Each row is a point. The points of each table are mixes of a few directions, plus a little noise. Count the directions of each table, and those that both share. Where both have some left over, give the other angles between the two spaces (their principal angles), to ten degrees, smallest first.

First (4 x 2):
[0 5]
[5 -38]
[1 -9]
[-5 43]
Second (7 x 2):
[12 2]
[9 1]
[-32 -4]
[-3 -1]
[-22 -2]
[-26 -3]
[60 8]
Directions: first 1, second 1, shared 0; angles 90

First (8 x 4):
[-45 -6 29 -24]
[25 -29 25 29]
[4 -18 22 12]
[-6 -40 53 16]
[9 31 -43 -10]
[-8 3 0 -7]
[6 39 -52 -16]
[14 20 -32 -2]
Second (6 x 4):
[0 60 34 24]
[21 -35 23 24]
[1 16 11 8]
[13 -49 -1 4]
[-19 5 -36 -33]
[-16 3 -30 -27]
Directions: first 2, second 2, shared 1; angles 90

First (7 x 8):
[21 13 -23 16 14 -8 7 -4]
[-48 -30 54 -37 -33 18 -16 10]
[21 13 -23 16 14 -8 7 -4]
[35 22 -39 27 24 -13 11 -7]
[15 9 -17 12 10 -6 5 -3]
[-35 -22 39 -27 -24 13 -11 7]
[-9 -6 10 -7 -6 4 -3 2]
Second (8 x 8):
[-22 -2 34 -18 -3 8 3 -1]
[30 -12 -60 27 -10 -11 -17 8]
[-20 -12 22 -15 -14 7 -7 4]
[-21 3 36 -18 2 7 7 -3]
[8 32 15 3 33 -3 26 -14]
[7 -44 -49 11 -44 -2 -40 21]
[13 33 5 8 34 -6 26 -14]
[4 2 -5 3 2 -2 0 0]
Directions: first 1, second 2, shared 1

First (10 x 12):
[-5 -11 -12 12 12 20 -20 -2 -10 -8 -5 16]
[14 -1 -17 35 -15 -6 25 20 -29 6 -30 19]
[-29 20 17 19 19 37 -26 -14 -10 -10 -8 30]
[10 -2 1 -19 31 -4 -3 -14 -13 -12 1 -28]
[4 6 13 -33 0 -12 -6 -16 5 -17 15 -43]
[24 -46 -26 -36 9 1 -2 23 25 32 16 15]
[11 -10 -32 45 -1 -19 11 1 -24 -18 -16 -12]
[-2 18 15 6 8 -22 35 4 16 25 1 5]
[-5 8 14 -15 -46 1 -5 6 13 -1 8 -3]
[-21 18 25 -13 -15 5 -9 -8 27 3 17 2]
Second (9 x 12):
[6 21 -11 11 12 5 -15 24 8 4 -7 -26]
[4 10 -17 0 10 12 27 -3 -1 -1 12 -13]
[-2 -4 -2 -4 -6 2 11 -8 -6 -2 11 11]
[-5 10 -11 0 -16 6 2 8 -12 -1 27 19]
[11 31 -16 16 23 8 -18 32 15 6 -15 -45]
[3 -60 47 -16 19 -25 10 -55 17 -3 -59 -5]
[-13 -14 20 -4 -31 -14 -31 1 -11 0 5 42]
[5 -9 -4 -6 14 5 35 -22 1 -4 0 -10]
[-9 15 -7 4 -25 2 -22 22 -13 1 26 27]
Directions: first 6, second 3, shared 0; angles 40, 80, 80

First (8 x 18):
[27 -39 12 7 -15 5 4 30 4 16 5 -27 30 17 8 -1 28 -14]
[2 -26 -11 16 -3 9 7 1 4 1 10 -14 2 23 12 9 4 -16]
[-24 51 -7 -17 22 -11 -1 -26 -11 -13 -12 31 -45 -30 -7 0 -29 14]
[-20 29 -5 -7 6 -4 -8 -22 0 -12 -4 22 -10 -14 -12 -3 -20 17]
[7 -29 -10 15 1 8 12 6 1 4 10 -17 -8 22 18 11 7 -22]
[-11 17 7 -7 -12 0 -18 -10 8 -10 -3 16 32 -10 -23 -14 -7 27]
[-13 34 11 -16 -6 -6 -20 -11 3 -9 -9 24 22 -24 -27 -16 -11 33]
[33 -39 3 7 8 1 25 34 -9 23 4 -34 -24 17 32 14 27 -39]
Second (9 x 18):
[37 7 -7 21 -36 -35 -14 -33 19 -3 -28 -49 0 -27 8 -8 5 0]
[22 3 -4 12 -21 -20 -8 -19 10 -2 -16 -28 0 -15 5 -4 3 0]
[-12 -2 3 -7 12 11 5 11 -6 1 9 16 0 8 -3 2 -2 0]
[24 4 -5 14 -23 -23 -9 -22 12 -3 -18 -32 0 -17 5 -5 4 0]
[-37 -7 7 -21 36 35 15 33 -18 4 28 49 0 27 -9 8 -6 0]
[18 3 -4 10 -17 -16 -7 -16 9 -1 -13 -23 0 -13 4 -4 3 0]
[-45 -8 9 -26 44 43 18 41 -22 4 34 60 0 32 -10 10 -6 0]
[-25 -5 5 -14 25 24 9 22 -13 2 19 33 0 17 -5 6 -4 0]
[19 3 -4 11 -19 -18 -7 -17 9 -1 -14 -26 0 -14 4 -4 2 0]
Directions: first 3, second 1, shared 0; angles 80

First (8 x 24):
[-5 4 -1 -21 -2 2 -45 -17 1 16 8 -23 -21 1 -17 -34 19 9 25 -4 -9 19 17 18]
[6 6 14 -30 -6 20 -23 7 5 -2 2 -19 -22 -16 -11 -19 -4 3 18 1 -20 -15 7 21]
[10 -10 7 14 1 -7 51 20 0 -14 -8 18 17 3 27 31 -8 9 -21 -4 -2 1 -24 -25]
[2 -30 34 1 2 17 50 60 -10 -10 4 -28 10 -7 23 53 -11 5 -24 -38 -28 57 -29 -3]
[0 6 -15 16 1 -16 7 -18 1 0 -5 23 10 9 4 -2 2 -1 -5 13 18 -16 0 -14]
[-10 8 -21 28 5 -8 -1 -16 -2 0 -2 23 16 7 -9 7 -9 -24 -13 14 30 -23 8 -5]
[-16 7 -22 28 6 -4 -13 -15 -5 6 3 11 13 6 -17 6 -8 -30 -11 8 31 -11 15 6]
[13 10 3 -34 -8 -4 -27 -21 10 5 -2 -4 -25 -2 0 -43 18 30 32 10 -19 -13 6 2]
Second (8 x 24):
[-21 -18 50 4 24 0 3 50 36 5 -24 3 9 -21 28 15 -48 5 -37 -24 -5 -48 -26 -14]
[14 5 -34 8 -16 -20 15 -38 -21 1 19 3 -3 21 -14 -10 29 -5 22 4 14 27 16 -2]
[0 21 -1 -21 -2 47 -36 2 -7 -13 -5 -11 -6 -5 -14 -4 13 5 12 26 -24 20 3 30]
[4 -9 -10 20 -7 -36 31 -19 -1 7 9 11 4 17 2 -2 0 -5 4 -21 22 -2 3 -21]
[-17 36 23 7 -7 47 -3 -11 22 -27 -10 7 19 42 -18 -4 -18 10 31 -32 -19 3 -10 15]
[-3 -22 14 2 12 -21 7 25 8 13 -6 1 -1 -22 19 8 -17 -1 -26 -3 7 -24 -8 -16]
[11 2 -23 -10 -6 1 -11 -13 -20 2 9 -7 -10 -6 -8 -5 27 -3 6 26 0 21 13 9]
[11 -16 -17 -8 2 -19 -6 4 -16 13 6 -7 -13 -24 7 1 17 -6 -13 25 6 5 8 -2]
Directions: first 4, second 3, shared 0; angles 40, 50, 90

First (8 x 32):
[-10 7 -5 -3 -2 -2 4 2 1 -4 -14 0 -8 -2 0 -4 -5 -2 7 -7 -5 -12 -3 -4 -9 0 2 -6 -9 7 7 -4]
[-11 6 -4 -5 -3 -3 2 1 0 -5 -17 -1 -9 -4 -3 -5 -5 -5 7 -6 -7 -16 -3 -4 -10 3 1 -6 -10 10 7 -4]
[-14 2 -2 -9 -4 -5 -2 -1 -3 -4 -23 -3 -10 -10 -12 -5 -6 -10 5 -5 -10 -27 -3 -1 -14 12 -5 -6 -12 20 3 -5]
[32 -17 17 39 12 -15 -18 -36 1 -41 54 27 -1 8 -18 57 18 -28 -9 1 -14 23 25 6 38 23 4 -10 8 -48 14 17]
[-2 0 -1 -8 -1 5 2 7 -1 12 -4 -6 5 -2 4 -10 -1 8 -2 4 6 1 -4 2 -4 -5 -3 6 3 7 -7 -2]
[-7 -3 2 -9 -3 -1 -5 -1 -4 3 -13 -4 -2 -11 -12 -4 -1 -6 0 1 -4 -17 -1 4 -7 12 -9 1 -4 17 -5 -3]
[19 -5 0 -14 2 27 12 33 2 60 24 -21 41 14 38 -34 5 52 -20 25 45 55 -12 8 9 -44 -2 38 37 -7 -38 1]
[-8 10 -5 8 -1 -6 5 -4 4 -21 -7 8 -15 5 2 7 -5 -9 11 -13 -11 -7 1 -9 -4 0 10 -14 -13 -7 20 -1]
Second (9 x 32):
[10 14 -17 15 7 -8 -3 -21 18 -13 17 37 -10 -10 2 -5 -14 -2 18 -6 27 1 -4 0 18 -7 25 -15 13 -50 22 13]
[1 6 -5 11 2 -8 -1 -13 6 -19 4 17 -12 -1 -3 8 -5 -10 10 -9 -2 -5 2 -4 6 3 11 -13 -3 -19 17 5]
[-4 7 -11 -1 2 -9 -8 -17 7 -7 -8 21 -12 -23 -16 -8 -12 -11 13 -3 12 -26 -5 5 1 14 6 -11 2 -11 9 4]
[8 -2 9 13 1 6 12 13 -3 -6 18 -12 7 33 24 19 12 10 -10 -3 -15 37 8 -10 6 -20 4 5 -4 -8 3 -1]
[-13 -6 14 5 -5 -7 1 2 -13 -27 -16 -17 -13 14 -10 28 11 -22 -3 -12 -47 -13 12 -9 -14 18 -12 -10 -31 30 10 -9]
[2 -4 -2 -17 0 8 -3 8 0 31 -3 -7 14 -14 0 -25 -3 16 -6 14 25 0 -9 10 -2 -4 -8 15 16 10 -21 0]
[14 -2 4 7 2 12 11 17 1 13 23 -10 17 26 28 2 9 23 -11 6 7 44 2 -4 10 -29 5 14 11 -14 -8 1]
[-3 -13 18 -6 -5 10 8 24 -15 9 -4 -36 13 24 11 11 18 7 -19 4 -28 18 7 -4 -11 -5 -18 15 -11 36 -17 -11]
[-14 -1 -10 -27 -3 -5 -18 -13 0 20 -32 8 -5 -50 -36 -32 -16 -10 8 9 22 -56 -14 17 -14 30 -14 0 6 26 -15 -1]
Directions: first 3, second 3, shared 2; angles 90

First (11 x 32):
[-21 9 -22 -10 -1 11 2 -13 0 -10 25 -9 -7 -1 -3 -3 -3 4 3 -3 -5 -7 5 -6 -2 0 4 -6 -17 0 -5 8]
[27 -17 1 19 34 -32 -22 9 52 7 -36 26 1 2 11 1 -3 -18 -2 18 31 18 4 23 15 -2 10 -2 58 -8 16 4]
[9 -9 41 5 -13 23 6 6 -39 12 -19 -2 7 2 -31 1 17 6 -33 -18 -34 -10 -26 3 -4 3 7 3 -36 22 -5 -31]
[-19 -10 -17 7 22 5 -32 -12 42 -5 -36 25 -19 8 1 8 6 -3 -17 2 -5 -15 -33 16 -9 -5 47 -27 8 -7 1 10]
[17 -12 27 3 18 -6 0 12 -7 5 -6 11 -4 -3 -24 -15 5 -19 -29 6 -1 9 21 19 22 16 3 -2 5 28 22 -28]
[11 2 6 3 -8 0 8 1 -8 3 7 -11 12 0 -1 2 -1 6 7 -4 1 6 -1 -6 1 -5 -14 13 -1 -3 -6 -1]
[-22 23 -10 -25 -36 0 24 6 -42 -9 33 -16 -4 -3 29 1 -10 8 34 4 -1 -8 22 -29 -19 9 -28 2 -21 -9 -7 17]
[-12 11 -26 -8 -3 -2 3 -8 8 -9 23 -10 -1 -2 13 0 -9 4 20 3 10 1 11 -10 -3 -3 -8 0 2 -12 -5 16]
[-27 9 -22 -7 -9 12 -4 -12 1 -10 5 -3 -9 3 10 7 -1 10 8 -3 -8 -15 -15 -11 -17 -5 11 -11 -17 -12 -12 16]
[19 -3 11 10 -9 -9 4 7 0 11 -14 -3 16 1 10 8 0 7 12 -2 6 7 -12 -4 -5 -8 -15 14 14 -13 -7 4]
[20 -2 11 2 5 -5 12 5 -8 3 17 -11 10 -4 -15 -10 -2 -6 -5 -1 5 14 23 3 19 3 -19 15 3 13 7 -15]
Second (11 x 32):
[18 13 -8 1 -27 -30 15 12 1 7 3 -12 22 -1 50 14 -15 12 60 11 33 16 8 -25 -16 -12 -46 26 36 -39 -12 31]
[-7 -5 3 -1 10 12 -6 -5 -1 -3 0 4 -9 0 -21 -6 6 -5 -24 -5 -14 -6 -3 10 7 5 18 -10 -15 16 5 -13]
[-15 -19 3 8 33 7 -35 -5 32 -2 -46 38 -27 7 -16 -1 12 -16 -44 4 -13 -16 -25 30 2 7 59 -36 4 15 15 -10]
[-1 -1 0 0 1 0 -1 0 1 0 -1 1 -1 0 -1 0 1 0 -2 0 0 -1 -1 1 0 0 2 -1 0 1 0 0]
[1 -2 -1 2 2 -5 -5 2 8 1 -11 6 -2 1 7 3 0 -1 3 3 4 0 -4 2 -3 -1 4 -3 9 -6 1 5]
[13 11 -5 -2 -22 -16 17 7 -8 4 14 -16 18 -2 29 7 -10 10 41 4 20 12 10 -20 -8 -8 -38 23 16 -23 -10 18]
[13 10 -5 0 -21 -19 14 8 -4 4 9 -13 17 -2 32 9 -10 10 42 6 22 12 8 -19 -10 -8 -36 21 21 -26 -9 20]
[-2 -2 1 0 4 3 -3 -1 1 -1 -2 3 -3 0 -6 -2 2 -2 -8 -1 -4 -2 -2 4 1 2 7 -4 -3 5 2 -3]
[-14 -9 6 -1 20 23 -11 -9 -2 -5 -1 9 -16 1 -39 -11 11 -9 -46 -9 -26 -12 -5 18 12 9 34 -19 -28 30 9 -24]
[1 6 2 -5 -7 9 13 -3 -18 -1 24 -15 6 -3 -11 -5 -1 4 0 -6 -6 3 10 -6 6 1 -13 9 -17 8 -3 -7]
[-6 -2 4 -3 7 16 1 -6 -10 -3 12 -4 -5 -1 -25 -8 5 -3 -23 -8 -16 -5 2 6 9 5 10 -5 -23 19 3 -16]
Directions: first 5, second 2, shared 2

First (10 x 32):
[-15 18 -2 1 -16 2 -30 14 12 -7 4 -16 -17 -12 15 4 -16 19 0 -9 -11 12 1 7 -32 11 16 18 3 -22 -6 -13]
[0 3 1 -10 1 5 1 -1 3 -9 6 25 -12 4 -10 10 -4 -2 -12 -2 -7 6 -8 11 -17 -3 -3 -22 7 14 -11 -14]
[13 -11 -4 -7 6 -11 16 9 -6 -19 5 -3 13 10 13 -31 11 -8 0 7 -1 -8 -10 6 12 -2 -6 7 7 -16 9 7]
[11 -23 -9 14 16 9 18 -37 -43 23 -44 21 18 2 -16 24 -9 -36 -12 -12 21 9 33 -20 52 -5 -17 -8 -8 47 26 38]
[-12 14 9 3 -8 3 -12 5 23 13 15 -9 -10 -6 -7 12 3 18 11 4 -5 -4 -5 -1 -20 1 8 -5 -8 -3 -16 -17]
[10 -5 12 -11 7 -13 26 17 24 -6 38 -7 11 14 -5 -31 36 10 18 27 -3 -30 -31 5 0 -9 -5 -15 -1 -17 -15 -15]
[-11 8 3 4 0 21 -9 -24 -5 23 -14 34 -17 -6 -32 51 -17 -7 -13 -14 3 16 15 -5 -9 -2 -4 -33 -6 51 -12 -8]
[7 -9 -11 6 -1 -11 -2 6 -19 -13 -16 -25 14 -2 29 -27 -5 -6 2 -4 4 3 9 -2 20 7 2 37 3 -29 25 23]
[3 -3 0 -1 2 -3 6 2 0 -1 3 -2 4 2 1 -7 6 -1 3 3 0 -5 -3 0 5 -2 -2 0 0 -3 0 1]
[-6 7 -1 3 -8 -4 -14 11 7 -3 3 -18 -4 -6 13 -6 -4 12 6 -1 -4 2 0 2 -10 6 10 18 0 -21 -1 -3]
Second (11 x 32):
[-20 0 -8 -14 2 14 5 -5 -23 13 31 -7 7 -4 2 18 8 22 -5 -8 -2 -25 19 8 13 -5 -25 -6 -4 6 7 -3]
[9 -20 9 1 -7 -13 -6 -4 16 -3 -20 -4 1 7 -16 22 6 -9 30 7 2 14 -18 -19 25 -5 18 -14 -13 18 -15 4]
[8 4 2 8 8 -4 4 2 11 -2 -10 1 -1 -2 0 -5 2 -5 -7 -1 2 5 -3 -2 -9 3 4 1 0 -3 -4 2]
[17 1 -3 18 -6 -13 -7 9 21 -25 -27 9 -11 1 11 -28 -18 -20 -13 12 -3 24 -11 4 -19 14 18 15 8 -21 1 -1]
[9 -15 8 1 -13 -11 -10 -1 12 -8 -20 1 -3 8 -10 5 -4 -13 25 10 0 18 -18 -13 14 -2 20 -5 -4 8 -8 2]
[10 49 33 -6 33 15 16 -2 -9 47 4 9 7 -2 -16 -39 16 -7 -1 -27 18 -7 -6 -6 -51 -22 3 1 21 10 -5 13]
[-6 -2 -8 -3 -9 3 -4 2 -8 -7 8 2 -2 0 8 -6 -8 3 -6 4 -5 -2 6 8 0 4 -5 7 4 -9 9 -4]
[-39 0 -16 -29 -5 28 4 -8 -49 21 60 -9 11 -5 8 24 7 38 -8 -12 -6 -45 35 18 20 -8 -44 -4 -1 5 20 -9]
[7 -12 0 10 12 -10 8 -3 19 -1 -14 -9 3 -2 -8 28 15 1 4 -1 3 2 -4 -12 17 1 3 -14 -18 12 -16 4]
[11 0 9 7 10 -7 4 -1 15 3 -16 -2 1 0 -9 6 8 -7 7 -2 5 8 -10 -11 0 -3 11 -7 -6 8 -12 5]
[-6 -7 -26 6 -26 -2 -15 10 -5 -37 4 9 -13 -1 30 -27 -32 -3 -27 19 -14 8 10 25 -9 23 -4 26 14 -36 23 -13]
Directions: first 4, second 4, shared 0; angles 30, 80, 90, 90

First (8 x 32):
[17 -10 -16 9 24 8 -12 -14 6 6 7 3 11 2 15 5 30 6 -16 -1 9 -7 -5 -5 6 -3 3 -17 5 -16 4 22]
[-17 -25 -5 -20 11 2 -23 6 -3 -15 1 11 10 0 -6 -4 13 9 -10 -8 -1 6 -2 26 14 4 6 8 -11 -17 -5 8]
[-36 -10 8 -11 9 -33 2 -14 -15 -24 19 0 -3 -4 6 12 -4 29 -10 9 -11 -7 21 4 18 0 -24 -14 -31 8 -17 6]
[30 -4 5 8 -6 21 6 17 18 12 -16 38 16 10 13 -11 -6 -38 28 11 1 5 -18 11 -16 6 17 22 27 8 -7 -3]
[-20 -4 -3 -8 8 -11 -9 -10 -10 -10 11 -21 -6 -4 -7 8 8 24 -20 -9 1 -3 9 -1 12 -1 -8 -13 -19 -13 4 6]
[-8 -17 16 -5 10 -6 -12 -15 9 -4 7 -5 12 14 13 21 7 3 -13 -3 11 -9 -4 19 -2 16 9 -10 -20 -43 2 16]
[5 43 -2 18 -38 15 26 10 -1 17 -18 -14 -28 -13 -11 -25 -33 -19 41 -7 -9 16 2 -28 -16 -22 -9 13 24 43 21 -24]
[29 27 -2 8 -17 4 22 22 -2 19 -11 -13 -12 -4 -24 -6 -15 -13 2 7 -1 1 -3 -25 -16 1 7 12 26 30 -2 -30]
Second (9 x 32):
[23 -22 -27 6 -11 35 -1 13 -1 16 0 6 0 0 -8 -17 16 -2 23 2 -18 5 -5 -30 12 -14 38 25 5 14 13 -4]
[17 -27 -17 7 -12 31 6 5 1 15 8 3 2 6 -1 -8 9 6 25 11 -24 -7 1 -33 16 -11 41 24 -11 15 14 -6]
[-15 -1 19 0 1 -18 9 -14 0 -7 10 -7 0 6 9 17 -11 10 -4 9 -3 -13 9 3 0 8 -8 -9 -21 -5 -5 1]
[13 37 1 -5 32 52 -24 18 31 7 -39 26 26 -16 -6 -39 -13 -18 -17 -15 19 -13 -19 60 -2 0 -20 16 50 20 21 -16]
[-11 -21 5 3 -17 -33 16 -14 -16 -6 25 -16 -14 11 7 26 3 13 9 12 -12 2 14 -32 2 3 9 -11 -35 -12 -12 8]
[-2 9 2 -3 4 -5 -4 1 0 -3 -5 1 0 -3 -1 -1 -1 -4 -7 -5 8 3 -3 11 -5 2 -11 -6 8 -3 -3 1]
[-7 33 2 -8 13 -21 -16 6 -2 -11 -17 2 -2 -12 -7 -5 2 -17 -26 -22 31 20 -10 36 -20 4 -41 -21 31 -14 -13 7]
[-2 -11 -9 1 -14 -26 5 -2 -18 -4 12 -10 -15 3 -3 12 12 0 4 -2 -1 19 3 -23 -5 -3 3 -11 -9 -12 -13 10]
[-15 3 22 0 5 -14 8 -14 4 -6 7 -5 3 5 10 15 -15 10 -6 10 -1 -17 9 10 1 10 -10 -8 -19 -3 -2 -2]
Directions: first 6, second 3, shared 1; angles 70, 80

First (9 x 32):
[-19 7 -33 -1 -3 -14 -4 17 9 3 -19 1 -6 -20 -5 -18 -12 11 7 -2 -14 -1 6 8 -2 15 -10 -5 8 -17 8 2]
[-1 6 -9 4 -2 -10 -6 6 9 7 -3 1 -17 0 1 -7 -3 1 10 5 -4 16 -7 -6 3 5 1 -1 0 3 11 -18]
[12 4 9 8 -6 -11 5 5 7 -4 -4 9 -13 14 10 4 -2 0 9 8 -5 14 -9 10 -2 -10 -12 2 6 16 6 -15]
[-9 13 2 -3 12 5 -5 -7 -8 1 9 -4 -3 7 0 -8 -1 0 0 -2 5 -3 7 -13 6 9 11 -7 -4 -8 -6 2]
[12 -17 -3 3 -12 -1 -2 5 10 9 -2 -1 -2 -9 -5 9 5 -4 1 3 1 11 -12 0 -3 -7 0 9 -3 12 11 -12]
[14 10 60 -3 20 26 16 -33 -33 -26 29 4 23 45 16 21 11 -11 -18 -3 19 -26 12 0 3 -19 6 -4 -4 10 -34 27]
[0 2 -8 3 -5 -9 -2 7 8 4 -6 2 -10 -2 1 -4 -3 2 7 4 -5 11 -5 2 0 1 -4 0 3 3 8 -11]
[20 -25 11 2 -12 6 3 -2 6 6 4 -2 7 -4 -4 19 11 -8 -5 2 6 6 -13 2 -5 -15 2 12 -5 18 6 -7]
[-29 1 -30 -13 8 9 -5 3 -9 1 -8 -9 21 -30 -14 -16 -6 9 -10 -15 -2 -29 21 -2 0 22 6 -6 0 -35 -10 32]
Second (8 x 32):
[14 -4 12 12 6 -3 11 3 5 7 -1 2 6 28 5 -8 0 15 3 -7 8 -20 3 4 6 6 -1 -3 -24 -27 -12 11]
[7 -3 -7 7 -15 -12 6 8 6 0 -17 3 -10 -3 -9 1 -8 0 -2 -11 3 3 -11 4 2 -5 -4 10 -5 -3 10 -11]
[-3 6 -2 -3 -13 -7 13 -3 -8 -13 -14 5 -7 -1 -7 5 -11 -7 -9 -12 7 0 -7 0 3 -8 -7 9 3 3 5 -3]
[5 16 19 11 36 9 -46 6 9 -9 29 1 14 -5 28 -3 20 5 16 30 -42 -4 28 35 -21 0 9 -25 35 21 -18 7]
[6 1 11 -1 -1 6 -5 -10 -6 0 10 -4 -6 2 -4 8 4 -12 -5 -1 9 9 -7 -13 3 -7 13 5 -2 13 3 -12]
[-22 -3 -28 -16 -11 4 0 -6 -10 8 -8 -11 -5 -29 -25 -4 -8 -10 -13 -15 15 5 -5 -29 9 10 13 9 -6 -10 12 -3]
[-5 12 15 -5 7 6 3 -10 -13 -17 8 5 4 7 11 7 1 -6 -3 6 -3 -1 7 6 -3 -8 -6 -5 15 15 -8 8]
[-1 -26 -20 -4 -10 -4 18 12 17 25 -7 0 3 1 2 -7 2 14 12 10 4 8 -7 -7 3 12 -18 0 -17 -13 9 5]
Directions: first 4, second 6, shared 3; angles 80
